Rows are points. To make a cloud, some directions were put in groups of two or more. Within a group, all points are equally far from the middle, so they leave a hole (a ring in 2 directions, a hollow ball in 3). The other directions are filled evenly. Then the cloud was stretched, turned, moved and blurred a little. Count the holes, and give their numbers of directions, smallest first.
In the rows, zero is written as 128.

Cloud (14 x 2)
[[148 160]
 [118 163]
 [155  98]
 [168 137]
 [145  93]
 [129  91]
 [150 159]
 [161 103]
 [ 98 150]
 [ 94 143]
 [127  91]
 [169 133]
 [133  91]
 [168 117]]
Holes: 1 (2)

Cloud (22 x 3)
[[116 102 176]
 [156 117 182]
 [101 149 169]
 [118 158 161]
 [137  90 123]
 [114  92 138]
 [154 144 150]
 [ 89 112 116]
 [ 93 133 170]
 [101 107 168]
 [151  98 118]
 [104 150 166]
 [103 150 164]
 [104 148 151]
 [143  94 125]
 [ 93 126 172]
 [ 93 106 130]
 [ 95 141 178]
 [127 102 185]
 [114  90 136]
 [144 138 105]
 [133 156 149]]
Holes: 1 (2)

Cloud (27 x 4)
[[155  94 102 136]
 [114  89 173 160]
 [126  93 143  79]
 [145  77 122 148]
 [ 88 117 132  78]
 [109 170 132 142]
 [125 144 144 182]
 [123  98 100 121]
 [115 165 127 118]
 [129  94 121 106]
 [ 96 104 149  83]
 [148 138 185 141]
 [130 127  90 144]
 [105 166 172 119]
 [118 132 129 144]
 [ 93 117 155  86]
 [134 133 191 129]
 [103 126 121 165]
 [102 139  92 141]
 [170 107 160 109]
 [104 100 166 107]
 [146  79 111 117]
 [ 88 126  83 129]
 [152 100 172 122]
 [110 148 189 121]
 [166 131 138 137]
 [ 92  96 112 124]]
Holes: 0

Cloud (49 x 6)
[[110 125  52 156 118 103]
 [146 130 161 184 111 115]
 [106 119 167  78 105  96]
 [101 144 115  90 124 137]
 [155 128 184 121 150 101]
 [117 110 160 154  76 129]
 [139 151 165  93 141 140]
 [103 160 134 102 120 121]
 [145  77 130 170 107 142]
 [149 109 116 152 145 102]
 [ 95 140 107 105  95 131]
 [ 97 152 139 115 134  86]
 [123  84 115  95 138 130]
 [110 192 146 142 158 129]
 [132  81 160 139 155 148]
 [145 168 139 102  91 147]
 [179 108 118 105 129 164]
 [142 166 145 155  88 154]
 [120 179 120 114 118  84]
 [173  97 131 132 113 106]
 [160 100 100 156 125  79]
 [160 138  85  91 121 101]
 [150 142 126 142 150  91]
 [133 147 176 144 121 155]
 [126 197 109 124 109  94]
 [ 96 173 134 143 132 138]
 [104 149 144 161 141  67]
 [ 80 146 100 135 158 144]
 [151 134 147 176 159  99]
 [154  99 124 161 153 144]
 [139 141  94 165 172 100]
 [ 90 118  90 118 173 125]
 [ 86  84 132 148 140 135]
 [157 100 115 172 121 113]
 [ 96 103 146  49  96 144]
 [115 155 130  92 143 139]
 [132  81  95  99 130  92]
 [103 121 117 101 175 153]
 [155 119 121 120 179 128]
 [110 166 140  81 144  98]
 [114 121 116 139  89 124]
 [104 126 164 139 127 107]
 [111  75 129  78 132 129]
 [133 107 131 149 151 129]
 [121 129 160 149 118 107]
 [145 142  70 118 150 106]
 [ 85 112 181  67 122 127]
 [152 159 106 161  79 103]
 [177  91 143 137 139 114]]
Holes: 0
